Each point is reached from the start by the listed moves, each made 0, 1 or 2 times, or once backwards (-1), plus a little noise. Say if it took an odd or an even number of moves. Then give how often each move was made.

Moves:
(1): [48 27 19 21 12]
(2): [-18  15  -4  23  37]
Start: [-14 -22 -13  -3   0]
Points:
[-95 -18 -41  21  64] -> odd (-1, 2)
[63 46 29 61 55] -> odd (2, 1)
[-47 -71 -28 -41 -52] -> even (-1, -1)

Moves:
(1): [ 13  33 -41 -16 -13]
(2): [-40   4  -8 -15 -31]
(3): [  1  20  47  -9 -41]
(4): [ -5   8  -7  30 -11]
Start: [ 10 -13  -2  14   8]
Points:
[ 48 -18   7  29  37] -> odd (0, -1, 0, 0)
[-37 -49  39 -13  -2] -> odd (-1, 1, 0, -1)
[-25  22  88 -48 -95] -> even (0, 1, 2, -1)

Moves:
(1): [13 -8  0  2  9 16 -7 16 -3  2  1]
(2): [  9  11  -8  -6  -3   1 -16   5   0  13  11]
(3): [  6   9  25  -9  -5   6  10   7   5  13 -19]
(4): [  2   8   9  12 -13   1   4  -1 -16   2 -15]
(5): [  0  12   0   9  22   7  -4  -3   3 -11   7]
(6): [ 4  2 -7 -3 -5 11  7 -7 -5 10  7]
(7): [  1  12 -26  -4 -27  -5   7   2  15  -5  -3]
(8): [-20   0  -8   7   2 -12   4  13   9   0   6]
(9): [-14   3  12   8   0  15 -14  -2  15 -16  -2]
Start: [-11  -3  -2   0  19   0   4   7  -1   4   0]
Points:
[ 32  23  29  16  77   8 -20   0 -47   7   2] -> even (0, 1, 0, 1, 2, -1, -1, -1, -1)
[-95  45 -34  44 -33  -2  28   0  62 -53 -11] -> odd (-1, -1, 0, 1, 1, 1, 2, 2, 2)
[-22 -33 -16  19  56  16 -11  18 -20   8  36] -> odd (1, 0, -1, 0, 0, 1, -1, 1, 0)
[-32  23 -13  47 -36  32 -18  58  35 -41 -37] -> even (2, 0, 0, 2, 0, -1, 2, 1, 2)
[-38  24 -93  -6 -18 -25 -43  33  70 -21  48] -> odd (0, 2, -1, -1, 0, -1, 2, 1, 1)

Moves:
(1): [ 12   1   4   1  15 -14  -4  -3   9   1   1   3   5   7  -2  -2]
(2): [ 0 10 -3 -5  7  3 -2 -2  2  4  6 11  0 -6  1  0]
(3): [ -5   2  10   4   1  -5   1   3  -2  -3 -10   7   2  -3  13   1]
(4): [ -5   1  -1  10  -5   3  -1  -4   5   5   2   3   4 -15  -4   5]
(5): [-12  -4   1  -1   2  -8 -12   5   3 -13   8   2  -4  -9   2   1]
(6): [  3   0   6  18   2   3  -1  17   3 -12  -2   2   3  -8   0   5]
(7): [  4   0   4   0   3  -6  17  -2  -2  -5   0   2  -1  -2 -10   5]
(8): [  4  -3  -6  -4  -3 -12  -3  13   4  -2  -2  -4  -2   1 -10   5]
(9): [-14  -3  -1  -2   1   2  11  14   5  -4   7   3   1  12  -3   3]
(10): [  2  -4   1  -6   0  -5   0   1 -21   5   4   2  15  -2  -9   8]
(11): [ 2  5  1 -4 -7 -1 -5  0  1  1  9 -1 -3  6 10  3]
(12): [ 0 -6  6 -5 -3  2 -4  4 -2  1  0  8 -4  2 -3 -6]
(13): [ 1  4  0 -3 -2 -2  1 -1  2 -7 -2  4  6  6 -1 -2]
(14): [ -4  11  -5  17   5   0   4  -3 -10   2  -4  10  -4   6  -6   1]
Start: [  7  -4  -1  -5  -4   6 -10  10  -2  10  -1  11  -1  15  -1   6]
Points:
[ -9  47  18  25   7  19  36 -35  -5  36 -22  95 -13   5  -3  -5] -> odd (0, 2, 2, 2, -1, -1, 2, -1, 0, -1, 0, 2, 1, 2)
[-46  24  22  19   0   9  42   3 -18  26  10  90 -10  23  -6  16] -> even (0, 1, 2, 2, 0, -1, 2, -1, 2, 0, 1, 2, 0, 2)
[ 17  16   4  12  45  -7 -55 -21 -12  30   8  62  22 -18 -12  -6] -> odd (2, 2, 0, 1, 1, 0, -1, -1, -1, 1, -1, 1, 0, 1)
[  8   8 -14  35  -2  48 -37  23   1  14   2  20   0 -53 -12  14] -> odd (-1, 2, -1, 1, 0, 2, -1, 0, -1, 0, -1, 0, -1, 0)
[-25  37   4  72  34  11  50  53  -2 -11   5  64   2  -8 -25  47] -> even (0, 2, 1, 1, 0, 2, 2, 0, 2, 0, 0, -1, -1, 2)

Moves:
(1): [ 14  -2  -2 -14  -1  -3 -16   2   4   4   8 -20  -1 -13  -8  -3   4 -16
   2  -5]
(2): [  2  -4  -2  -4  -5   9   1   8  -2  -3   5  -7 -12  -1   3   3  -1   7
  -1  -4]
(3): [ 11  -2  -1  -4  -2   4   4   2   1 -14  -6   6   7   1   2   6 -10   9
  -3   2]
(4): [ -4 -18  -9  -6  10   9  -2   4  -6   2  -2 -14  -5  -9   8   2  -5 -13
   8   9]
(5): [-3 -7 -9 11 -5 -6 10  7 18 13  5  4 -1  8  2  8  1 -3 -5  3]
(6): [-7  1 -6 -5 -6  0 -2 -1  8 -1 12 -9  7  0  6  3 -8  4 -4  5]
(7): [  8   4  12  -6 -13   8  -9   8  11  -5   3   4   5  -5  -4  -9 -11   5
  12 -11]
(8): [ -2   7  11  -2   8 -17  -6   3   2 -10  -7  20  -3   6  -6 -16   8  20
  -2   5]
(9): [  2  -1  -1   3  14  12  -8  10   3  -5   1 -10   2   2  -4   8 -13   7
  -1 -11]
(10): [  3   4 -16  -9   8   7   8   3  -3  11  20 -20   4 -15 -10  -7   4 -10
  15   5]
(11): [-6  3  5 -4  6  8 -4  1 -3 -8  6 -1 -3  0 -2  7  4  1  8  4]
(12): [  1  -1   4 -18  -7   0  14  -5  19   6   9  -4   4   2  -2   2 -12  11
  -6  -6]
(13): [  5  -3  -3   5  -6  -5  -1  -3   1   3  -7  -3   9   9   1 -11  15  -7
   3  -6]
(14): [ -5  -3 -10  10   5   0  -4 -10   2   2  -6   3 -10  15  -3  -2   3 -17
   0   8]
(15): [-1  9  9 -4  2  1  1  7 -2 -8 -3  8  2  2  1 -7  1  0 -3 -2]
(16): [ 5  6 -4 -8  9  1 -3 -4 -1  2  2 -7 -5 -6 12  1 -1 -6 13 -1]
(17): [-6  4  4 14  7  7  7  1 -3  0 -4 -8 -7  4  9  0 -3  1 -4 18]
(18): [ 5  3  4  1 -1  9  3  0 -1  3 18 14  6 -3  6 -5  2  7 -4  0]
(19): [-7  9 -6  9  7 15 -8 -9  0  9 -8  9 -3 -8  1 -8 17  5  1  6]
(20): [  3   8  -1   4   4  10 -10   1 -12  20  -3  13   7   8  -4 -10  15  -1
   0  11]
Start: [ 15   6   5  -1  -1  -2 -12   2  -2   6   8  -2  -9   3  -3  -2  -4   7
   6   4]
Points:
[-10  44  -3  65 -21  12 -23 -14  81  51 -20  71 -45  82  41 -49  17  81
  -8  50] -> even (-1, 2, 0, -1, 2, 2, 2, 2, 0, -1, -1, 1, 1, 2, -1, 2, 2, 0, 2, 1)
[ 95  65  31 -95  11  23 -24   0  15 -23  85 -43  35 -59 -22 -59  18 -23
  81 -46] -> even (2, -1, 1, -1, -1, -1, 1, 0, 0, 2, 2, 1, 2, 0, 2, 2, 0, 2, 0, -1)
[  3  39   6  32  47  42 -11  51  10  56  56  36  47  -8 -15 -84  22  68
   6  31] -> odd (-1, -1, -1, 1, 1, 1, 1, 2, 2, 2, -1, 0, 1, -1, 1, -1, 1, 2, 1, 1)
[ 12  29  56  28 -28 -31 -19  63  49 -24  -7 -22  10  58  15 -22 -38  64
 -34 -29] -> odd (0, 1, -1, -1, 1, 2, 1, 1, 2, -1, -1, 0, 2, -1, 2, 0, 2, -1, -1, 0)

Moves:
(1): [ 6  0 -3 -3  4 -6  2  4 -9 -7  7  0  4  1  2  8  5 -2 -3 -8  7 -4 -1  7
 -4]
(2): [ 3 10  1 -1  6  7 -2 -8 -1  0 -8 -1 -1  6 -8 -1  0  3  6 -8 -1 -3  2  0
 -3]
(3): [-2  3 -2 -9  4  1  7  4 -6  0 -1  2 -6  3 -3 -1  1  3 -4  4 -5 -4 -2 -1
 -6]
(4): [ -6  -4  -1  -2  12   2  -8   4  -5  -2   0  -7  -4   2  -3   3  -5  -5
   9   6   4 -11   2  -1   5]
(5): [  5  -2  10   1   5  -1   8   2 -12  -1  -1   1   1   2   3   0   6   1
  -1  -5  -7  -3  12   2  -3]
(6): [ 3 -1 -5  3  2  2 -1  1  3 -4  4 -3 -2  3 -1 -2  1 -1 -1  2 -3 -5 -9  2
  8]
(7): [ -5  -1   6   7  -5  -1  11   5   2  -6   0   0  -5   3   5  -5  -1 -11
   3  -4   0  -1  -4  -6  -5]
(8): [-11   4   3   4  -1   4   1  -6  -3   1  -1  -7  -1   6  10   2  -6   7
  -4   1  -3  -8   0   2  10]
(9): [ -2  14  11   1  -2  -1   5   6  -3  -1  -5  -3  -4  -3   4   0  -1  -8
   6  -8  -5   0 -11   0   6]
(10): [  3  -6   2  -8   4   4 -10  -4   1  -9   0  -5   0  -5   5   3   5  -8
  -1  -3   4   8  -7  -2  -1]
(11): [ 4 -5 -5 -6 -1 -1 -3 -2 -7  3  4  6  3  8  5 -8 -7  2  6  1  4  1 -2 11
  6]
(12): [ 3 -1  3  5 -5  3  2  6  2  0 -4 -7  2 -2 -4  1  0  5  6 -1  4  4 -9 -1
  0]
(13): [-4 -3 -2  0 14 -1  0 -1  2 -5 -2  6  1 -2  4  1 -1  8  5 -8  5 -2  5  1
  2]
(14): [ -4   0  -6  11   2  -4 -11   7  -3  -1  -3   5   4   1   4  -4  -1  -4
  -6  -4  10   4   3   2 -15]
(15): [ 4 -1 -4 -1  4 -4  3 -3  1 -3  5  0  6  2 -6 -6 -8  4 -5 -3 -2  7  1 -2
  3]
(16): [-5 -7 -5  2 -6 -7 -6 -1  2 -6  4  2 -6  4  1  6 -3 -2 -4  2 -3  4 -5 -1
  2]
(17): [-10  -5   2  -4  -4 -12  -4  -9   2  -3  -1  -5  -1  -6   5  -3   7   6
   3 -17   2  -2  -3  -1  18]
(18): [ -3   4 -12  11  12   1  -5  -1  -4  -2 -11   1 -14  -4  -4   1  11   0
  -3  13  13   5   6   4   0]
(19): [-2 -1  0 -7 -1  2 -2  4  2  1 -5  2  8  0  0  5  0 -5 10 -1 -1  8  5 -5
 -1]
(20): [-10  -5   2   3   6   1   4   7   1  -1   5   2  -4   9   5  -6  -2  -2
  -2   6  -8  11  -2  14  -6]
(21): [ -2  -6   0  -4 -11   0  -7   0   0 -12   9  -3   1  -3   9   0   7  -1
  13   8   1  -4  12  -3  -2]
(22): [-3 -3  6 -2 -5 -9 -2  0 -7  4 10  6  0  7 -6  5  1 -4 -3 10  6  0  8 -3
  3]
(23): [ 5  0 -1  3  8  5 -9  0  3 11  3 -2  0  2  0  0  3  1  1 -2  0  4 10 -6
  9]
(24): [ -2  -8  -1  -3   6 -12   1  -3  -1   3  -3  -5  -6  11  13  -4   2   4
   3   2  -3  -8   6   1  -3]
Start: [ 0  1 -2  3  7  5  4 -2  3  1  4  6 -2 -3 11  7 -1  1 -1 -5 -1  3 -2  2
 -7]
Points:
[-30 -14 -12 -42 -10 -67 -22   4 -54 -22  20  -9   1   1  51  32  11  13
  60 -18  35 -23  26   8  62] -> even (2, -1, 1, 1, 0, -1, -1, 1, 2, -1, 2, 1, 0, 0, 1, 1, 2, 1, 2, -1, 2, 1, 0, 1)
[ -3 -12 -54  27  95  26 -87  12 -52 -60  21 -19 -20  10  61  21  12  -1
  28  16  82 -30   5  50  16] -> even (2, 0, 0, 2, 0, 2, -1, 2, 1, 2, 2, 1, 2, 2, 0, 0, -1, 2, -1, 0, 2, 0, 1, 0)
[  8   6 -49   3  -6 -12 -12   4 -10 -49  43 -10  -5   6  23  -5 -24   7
  -6 -51  16 -12 -70  12  45] -> odd (2, 0, 2, 0, -1, 2, 1, 1, 1, 0, 2, 1, 0, 1, 2, 2, 1, 0, -1, -1, 1, -1, 1, -1)
[  5 -20  20 -35 -26 -52   6  15  -6 -67 -14 -33   0 -45  70  21  71 -31
  67 -61  45  11 -23 -17   1] -> even (2, -1, 0, -1, 0, 0, 1, -1, 2, 2, 0, 2, 0, 0, 0, -1, 2, 1, 2, -1, 2, 0, -1, 2)
